Each wall is flat, endless, passes through zero and stands at right angles to its row. A trip goes straight from one point to another. List the walls that it crosses, first one first.

Walls:
(1): [29 36]
(2): [ 8 15]
(3): [51 16]
(4): [ 6 43]
(5): [50 19]
(6): [-16 -18]
(7): [ -9 -18]
(8): [-65  15]
(9): [-34 -10]
(10): [25 13]
Trips:
[  2 -35] to [-64  47] => 8, 4, 7, 2
[65 16] to [25 36] => none
[37 68] to [ 8 18] => none

Walls:
(1): [-10   1  98  37 -29 -36 -14  -4 -86]
(2): [ 26  20 -26  74  37  34 -28  77 -76]
(3): [ 17 -26 -19 -73   5 -35 -32  -4 -49]
(4): [ -7 -47  58 -25  62 -27 -61  34   1]
(5): [-14  11  -3  13   4  68 -44  40  40]
Trips:
[ 69  42 -93 -70 -10 -15   7 -38 -19] to [ 10 -46 -21 -40   4 -51  38  11  21] => 4
[ 16  26   9  22 -53  25 -60 -35 -50] to [  2  13  12   6  20 -37 -39  20   0] => 4
[-64 -37  62 -12 -81   9   6 -28 -30] to [-15  49  17 -12  22  -2 -16 -37 -12] => 4
[ -1 -23 -28  69 -22  20 -28 -11 -24] to [ 99  20 -28  46  52  -5   2  25 -15] => 1, 5
[  3   1  -1  54  23  26  11 -55 -15] to [ 58 -31  41  42  22  -8  22  15  14] => 4
[ 14  34  23  37   3 -22   5  13 -40] to [-35   9   7  68 -77 -53   1 -30  21] => 2
[-57  -5 -18 -68  20  14 -31 -66  -7] to [-45  91  30   0  66   1  10  15 -11] => 5, 1, 3, 2

Walls:
(1): [-30  15 -31  52  21  -5  -9 -90 -42 -11  16  12 -24  -6  38 -26  41 -44]
(2): [ 15  25  38  -2 -11 -42 -17 -22   6  37 -14  22  30  -5 -91 -35  26 -32]
(3): [ 45 -41 -43 -13  58  38  21  78  11  50  12  -4 -11  -3   1  -1  50 -22]
(4): [ 57  20  44  36  71 -28   8 -99 -58  19  61 -15 -23  51 -51  -3  72  -9]
(5): [ 47  33 -31 -55  17 -42 -23  -3 -16  11 -54  24   8  37  74   8  16   0]
(6): [-76  -7 -45   7  17  -7   9 -15  25 -48  28   2 -33  10  48  34   5 -72]
(7): [ 16  36  12  18  -6   3 -66  48 -14  16 -55  53  -6 -49 -45  -9 -90 -45]
Trips:
[ -3 -58 -22  24   4   4 -33  33   0 -75 -50   5  13 -54  39   3  54  21] to [-23  41  33  35 -10  89  18   6  19 -27  -5  13   9 -62 -46  31  16  36] => 5, 7, 1, 6, 3, 2
[-24 -35  19 -16  88  22  46  29  14 -97  29 -37 -12 -43 -15  14  25   4] to [ 29 -37 -53  92  12  47  32  15 -34  33  20  52 -18  29 -14  44  -6  -2] => 1, 7
[ 27  70  63 -45  35  -1 -17 -69 -57 -49 -61   8 -19 -28  32  25 -26  11] to [ -3  -5 -43  -1 -12 -55  31 -79  -3  74 -59 -54   6  32 -14 -61  32  15] => 2, 7

Walls:
(1): [-36  16 -15 -14 -29   4  28 -15  25   9  36 -31  44  49 -15 -20   8 -46
  52  -8  46  16 -13 -43  28 -58  36   1  19  34 -12  -6  11 -18 -41 -12
  -5  10 -12  14 -20   4 -39 -14  14  44  -1 -26]
(2): [  8  34 -13  12 -31 -25  20 -61 -55  28  22 -10  18 -27  33   8 -17  -4
  27  -1  -9  29 -52  -5  18  28  48 -41  28 -38 -17  57  -6 -34  25  45
  62  27  34  41  63  50  67  13  -4 -14 -23   4]
(3): [  -6    5    5   23   11   42  -24  -41   57   56   -7   32  -39  -15
   39   24   28  -10   -8  -31   16   13   30   -5   22   28    2   11
  -38   17   21    8   -1   48  -27  -12  -27  -43  -63  -15   12 -111
    9   13   -2   11   -6   35]
(4): [ -3 -14  44  53  12  33  54   9 -24  32  61  -1  32 -51  -1 -15  56 -25
  13 -21   8   7 -34  38  24 -48 -20  -5  28   6 -23  21  55   7  35 -15
 -26  52 -28 -22  10   0  14   8  57   8 -20 -39]
(5): [ 33  22   1  15  11  -3 -13 -49 -22 -30  15  17  37 -74  49 -13 -24   5
  24  20  23 -17 -47   2  30  -3  54 -25 -23  -9 -23   7  20 -27  12 -40
  -9  21 -11 -11  45  -3  12  45 -36 -15  46 -43]
(6): [ -47   27   14   47   21   -4  -70   10  -14   27   16  -16    1   23
   10   26   41   12  -29   14   12   21   69    5   -7  -22   60    3
   37   17 -107   12   -1  -11  -28   77   91  -21    0   42   39   -3
  -19  -19   22  -41   34   50]
Trips:
[-47  -2 -23  11  24 -42  25   4 -19   6 -26 -15  -1  17   4   9  41  -2
  27 -21  21  52 -13  24  -1  -3  10  -6   5  63  29  44   2 -15  -9  -4
  -7  21  16   6 -20   9 -27 -25  29  54  46 -20] to [ 31 -56  19  19  13  69 -96  14 -31  24  27  14  26  51 -15  13 -14 -27
 -24  28 -19  20 -42  29  27   7 -56  91  11  -7 -65 -61  32  18  34  -6
 -51  24  18  23  40  24 -46  40  15  -3  14  15] => 1
[-12  37 -19 -10 -31  30 -36  -8  15 -20  36 -45 -17 -29  51 -21 -16  -3
 -27 -19  22  53 -17  37 -12  21 -21  -8 -24  30  -9 -44 -14  27  -4  29
  -2  13  -6 -19  -9  36  20   7 -16 -34  39   7] to [ 26 -31 -33  45 -14 -61   0  17  37 -19 -21  53 -28  33 -29  29  57 -36
   7  -7 -44  30 -21 -20  30 -28 -41  24  43  16  32 -25 -17   4  10  -5
  16  45 -21 -50   7 -39  -9 -18  18  13 -26  16] => 2, 5, 6, 4, 1
[-15   2  11  -6   1   2   3  -1  21  48   7 -14  27  10 -13  24  17   6
 -59 -29  16  13 -43 -15 -14  21  30  -7 -30  80  -8  18  57   1   3  18
  12 -30  19   2 -48  -9   8 -12   7 -24  16  16] to [ -5  23  26 -45   7  34  -4 -35  22 -13  12 -65 -38 -31 -12  23 -11 -13
   9   7 -10 -10  71  20  14  31  31   4  -4  15 -34 -10 -11  10  13  18
  30  32  -7  16  -4  -3  -5  13  21  16 -10  22] => 4, 2, 1
[-19  -9   5 -29  47 -11   2  -7  -8  47  21  52 -20  21   8  27 -11  43
 -37  57  27  55   8  58  22   4  25  40  24  28  17   5 -41 -58   9  47
 -30 -67 -14 -45 -35 -24  46   4   9 -16  17  14] to [ -6   8 -18  33  14  18   9  32   7  15 -27  -8  27  37  56 -32 -23 -11
 -26  32  -4  20  11   2   3  10  74  58  11  14 -39  32 -11 -13 -14  26
   6 -27  -3  15 -11 -54 -31   9  30  32 -13 -30] => 1
[-26  29  48  34 -44 -18 -37  -1  24  -5 -37  56 -56 -40 -53  -7   3  14
  -4  42  -8  50  -9  21  31   4  33 -38 -39  12 -16  19 -40  62  20   3
  -4 -59 -13 -57  42   3  -8 -21  -2 -35 -13  11] to [  -3  -12   42   25   39   27  -27    3   49  -23   -5   22   52   12
  -11 -121    2  -16  -19  -34   -4    0  -16   23    8   -1    6  -43
   -5  -54   70   15   -2   36   42    5   10  -68   27   23  -19   -2
   30  -35   29    2    5  -13] => 5, 6, 4
[ 98  31 -43 -26   9  -9  28 -47  11  -6   4 -19 -36 -52 -44  14  62 -13
  34  -3  28  51  -2 -23  31 -45 -14 -27 -94  -2  19   7   0  14 -54 -17
 -10  32 -15  35 -41 -32 -42 -53 -38  12  -7 -12] to [ -3 -18  20 -35 -26   2  32  15 -22  84  10  17   1  34 -17  13  40 -11
  -4  20  22 -19  28  11 -33  35  -6 -10   0   5 -29  23  46   4 -40 -13
 -80 -20   4  15 -22  15  18  70 -40 -29  -2 -15] => 4, 5
[-15  30 -57  11 -38  23 -12  14  31  31  -8   6 -15  -6 -22 -11  11 -35
   0 -16  -8 -20  13  34   1 -36 -10 -30   0  22 -60  16  15 -16 -49 -41
  38 -31 -24  50 -24  35   2  21   7  41 -17  24] to [  19  -42   -4  -41  -68  -20 -117    4   -2  -19   -9   50    5  -54
   17   14   25    7   12   -3  -95   17    6   23    2   -5   53   40
   -8    5  -26   53   29  -61  -13   25   -8    0   18  -18    6  -20
   -3  -19  -48  -11   12  -29] => 4, 2, 5, 1, 3

Walls:
(1): [  64  -52  -63  -15  -17  -15   38   20   22  -29 -121   10   65  -17
   13   69    3   22    7  -26  -22  -38   33   28  -11   13   68   30
  -21  -28  -47  -31    2  -92    7   -6  -18   61  -41   21  -20    6
  -25    1   27   66  -10  -58]
(2): [ -8  -4 -26 -53  37  37   8  61   3  32   4   2  -9 -26 -10  -2 -34  26
   6 -46  21  22 -10 -13 -71  -2  13   5   8 -12 -39  50 -53  43 -46  22
  19  41  32 -69  13 -28 -34  -1  10  12 -15  35]
(3): [ -10  -41  -40   12 -101    4   -3   20   -3  -81  -78   -3   54   41
   29   -2  -15   42    9   24  -12   31   -4  -10  -47    7   37   -9
  -35   46  -28   29   31    1  -22   23  -15   -7   -7   21  -74  -57
  -14  -24  -52   24  -85   18]
(4): [-56  37 -19   4 -46 -42  22  -7 -12 -70 -14 -22  46 -53   3  15  45 -15
 -42  -7  12  -7   0 -78 -52  -6   6 -10 -26 -13   0 -13 117  36   3  -5
  -7  70  25  52 -15  12 -31   8 -29  24  34  -2]
(5): [ 15   0  74  18 -24   0 -13 -16 -12  -3   2  -9   4  23 -15  13  36 -44
 -81  31  47  -7 -42  30 -63  20 -43   3 -47 -41 -60 -28  29  77  19 -39
 -16  16  -5  13 -27  19  39  30  63  13 -14 -52]
(6): [ 41 -13 -28 -39  43 -50 -43  -5 -29  53  28  20  60  22  44 -11  43 -46
  -4   5   5  -6  44  15   0 -34 -67 -52 -80   7   8  -1 -42  -9   0 -43
 -47  10  16 -30 -23  19  -1  -8 -13  35  37  56]
(7): [ -6   6  25  45  -8  -6 -18  -2  39 -25 -22  30   1   6  12  54  81 -21
 -21  46 -26 -39  40   9  60 -11  -6 -31  31  28  57  -3  16 -41 -57  -6
  36  41  20 -15  -1 -15   8   9  38  14  43  41]
(8): [ -15   11    6  -10  -13  -14  -12   18   12 -104   -8   10   36  -43
    7   24   -9   -9  -25  -45    4  -23   -7    0   -5   44   22  -10
   18   19    2   19  -16   58   -2  -34  -67   12   41  -67   14    6
  -27  -23   11  -28   25  -12]
(9): [ 38  52   4   1  28  43  15 -14  55   8  17  39   8 -24 -48  62  -3  -7
  43 -76 -43  -4  40  21 -18 -94 -23 -20   6 -76 -23   6 -14 -23 -17  60
   3   8  27 -47 -45   7  63 -24  21  49  36  12]
Trips:
[-36 -43 -24 -25  -2  -2   8 -29 -25   2  83 -19 -53  80 -47  63  48 -53
  22  30 -20  43  21  27 -29   6  13  10 -24  48   5  30  -2  51  -1 -51
 -11  29 -26 -17   4  31  16 -19  35   1  12  29] to [ 41 -16  42 -25  13 -24 -11 -27  -9 -23  32 -59  24   6 -38   5 -26   9
  53  10 -33  19  73  20 -27  40  28 -20  21 -67   1   6 -37  21 -15 -46
 -31  25 -47  35 -49 -11  15   4  57   6  45 -36] => 2, 8, 9, 7, 1
[-44 -23   8 -84 -53  13  -1 -29 105  20  16  14 -14 -46 -32  30 -14  58
   2 -12  52  76  64   9  -2  -8 -31 -42 -53  80 -77 -67   9  -7  30 -12
 -51  72  -6  19  48 -11  29  25 -46  -5  -7 -22] to [ 31  29 -33  -1 -54  56 -11 -40  -2  20 -30  11 -58  22  30  51  29  30
  63 -22  11   5 -59  40   7 -35  40  -4  37 -62 -30  21 -16   5 -19   0
 -51 -30 -50  -9 -22 -24  30  18  -4  39  20  51] => 8, 6, 4, 5
[ 19 -44  77  14  57 -31  27  -1   7 -11 -40  10 -59  29 -18  14 -42  10
 -37   2 -14  13  37   2  32   2  -6  67 -30  -8  -4  57  -8 -34  25  -4
 -76 -18  40 -27  19  33  36 -31 -26  10  49   6] to [-15  -4  24  -9   3   0  27 -34 -49  33  16 -32 -32 -17 -17   2   1  -1
 -10 -67  31  42  17  -9 -20   8  15  24  39 -35   0  60 -59 -44  17 -46
 -40 -46 -14  58  28  41  59  -7  62   9  31 -24] => 5, 1, 6, 8
[-18 -53  26  14  17  31 -15 -30  80   2   6   6 -19 -22  21  24  89 -60
  11  11 -56 -40 -15  29  -1 -33 -32 -19 -38 -27   0  45  20  24 -22  54
  67 -13 -81  12  -1  45   6  -2   2  19  61  10] to [-22  28   4  31  -3  58  66 -10  58 -36 -15  38  -7  -8 -13  28  37 -45
  25 -27  43 -63 -25 -28 -34 -26 -24  46  44 -65 -63 -37  21   1  -3 -62
 -40  24 -11 -65 -20  33 -18 -49  10 -87  -7  -1] => 1, 6, 8, 2

Walls:
(1): [-37  19 -94   6  57 -65 -19  -1 -21  16 -10 -13 -46  59 -20  73 -10 -42
   8 -19  55  -5 -34  27  44  -4  56  36  34 -13  17   5   8 -22  52 -35
  22 -19  -8   9  31   6 -32   0   7  26 -50 -24]
(2): [-32 -43 -43  56  18 -27 -19 -78 -12  31   8  23  87  -1 -49  20  57  32
 -23 -20  44 -14  46 -51  48  77  31 -27 -39  19 -37  70 -43  11  23  -3
 -11   8 -49  11  17  -1  75  21 -39  22 -34  69]
(3): [  1  -5  21   0  67   5  39 -18  19 -55 -17  19  57 -29 -33  32 -22  34
   2 -28  19 -24 -34 -11  14   8  -6  21   1 -56 -55  -3 -74 -26  31  15
  -3  -9 -71  24   9  31  60  13 -22  44 -15 -86]
(4): [ 37  24  -2  -3  -9 -34 -13 -51  61 -15  44 -19  82  16  -5  -4  73 -25
  31  69  24 -23  27 -44 -49   1  34 -67 -51  31 -22 -18 -38   5  54 -15
 -18  -9  18  82  69   2  52   2 -26  44 -25  39]
(5): [ 36   1  17  11  29 -22  10   4 -27 -48 -45   7  -5  12  -3  -8  36  16
  -4 -78 -18   7  47 -69 -28  19  56  12 -32 -14  17  29  52  44 -32 -61
 -28 -33 -33 -43 -22  -2  33   7  60 -52 -16  25]
(6): [ 12  16  10  11 -41  -8  -7 -17   6 -26 -46  47 -21   5 -32  21  -2 -13
 -14  54  -8  -1 -24  -8  34   9 -11  27  49  26  46 -24  -3 -46 -78 -10
  55  74   9  -5  25  -6  14  42   2 -18 -27  48]
(7): [  -9  -12   37   -3   65   16   56   22  -31  -19  -20    4  114   21
   -8  -15   34   74   35   -5    1   26   15   25   42   14  -31    6
   61    3   19  -62 -114   -1  -25   24 -115    3 -121   -6  -42   13
  -11    5   -2  -27  -18   23]
(8): [ 11 -74 -18  40  48  35  21   8  77  10 -23 -68  16  12  42  47 -37  -9
  37 -42 -23 -32  64  -7 -27   4 -43   5  15  22  51  43   9 -21 -35  24
   0   1  30  -8 -40 -62   7  -9 -54 -35 -18  -9]
(9): [ 40 -19 -58  10  17  27  -6 -27  48  -9  13 -45  22 -48   9  71   6  87
 -21  11  18 -45 -25  66 -17  37  18  12 -30   4  27  -4   3  66   6  26
  -8  -4 -29 -43  38  -4  31  -7 -76   8 -25  18]
(10): [  45   10   30   -4  -33  -27   39   -6  -68  -32  -16  -30   29   -8
    8   32   16  -38  -18   -1 -101  -18  -68  101   36    8  -11   22
   64   48  -25  -10  -13  -45  -40   45  -39  -37   20  -49  -11  -24
  -36    5  -22   50  -36  -14]
(11): [-44  38  -3  10  52  73  16  57  -3 -63  28 -71  -4   7 -49   6 -20 -48
   7 -28 -19  77 -33  12 -57 -32  40   6 -52  36 -41  -7  38  17 -35 -69
   0   7 -22 -44  44  19  58 -40  11  69 -32 -39]
Trips:
[  42   15  -95  -31    0   -3  -13   48  -12   57   49   -7  -49  -59
   21   47  -24  -43  -38  -39   24  -22    7  -10  -14   51  -38   -6
  -34  -72   16  -52   77   26  -14  -19   39   14  -27  -18 -101   43
  -27  -37   79  -12   31    2] to [-47   3   1 -34 -51   9  72   2  29  38 -28 -29 -77 -87   6 -30 -52  39
  -7   1  18  55 -14 -38  34 -72  10  23  76  27 -15  41 -31  -4   2  38
  17 -24 -73   7  39   5  29  29  -7 -14  29 -27] => 9, 5, 3, 1, 6, 7
[  1  32  -7   1  15  25 -15 -31  30 -56   0 -30  22  15  10  13   5  45
 -28  -9  37 -34 -20  64 -69  33  40   2  13  -8  17  22   8 -15 -40 -74
  30   9  -4   2 -36 -50  33   8  41  13  41 -14] to [ 36  25 -20  19  66  13  21  50  16  14  17 -19   8 -65 -37  34  62  39
 -10 -65  -6 -29 -50 -38  54 -53 -51   9   5  47  42 -86   5  26  39  38
  32 -31 -34 -63  20  44 -71  17  49  19 -14  31] => 4, 7, 10, 8, 6
[ 73 -46 -23  26 -82 -58 -14  -3 -36 -14  45 -11  12  41  27 -55 -15 -13
 -38 -49 -32  10 -43  -3   6   7  42 -54  36  -4 -18  37 -32 -14 -38  -2
  -7   0  15  48   3  -9 -36 -42 -58  27   0  18] to [ 15 -12 -19  21 -37  30 -27  27  -9  63 -27  12  -7  72 -17  32  41  63
  -5  65  -6  61  30  26  44  40  31 -11 -13  50   9  17  24 -29 -84  27
  -8  86 -28 -45  20  69   0 -39 -61  26  28 -17] => 6, 9, 7, 4, 11
[-17  29  15 -28  50 -27  -2  28  -7 -34 -25 -82  71 -22  76   5  20  26
 -57 -56 -42 -42 -21 -18  62  20 -31   3 -20  49 -57  26 -11  -2 -38  43
  28  65  38  17  81  18  16  -4 -30   4  44 -50] to [ -8   6  12  31   9 -43 -40 -43 -13  67  55 -19  45  19  -7 -44   9  42
 -57  15  -9 -34  41 -25   8  -7  19 -63 -45  32  14  44 -60  30  45 -61
 -26 -36 -53  25  10  -7 -21  17   0 -42 -54  22] => 11, 5, 10, 8, 3
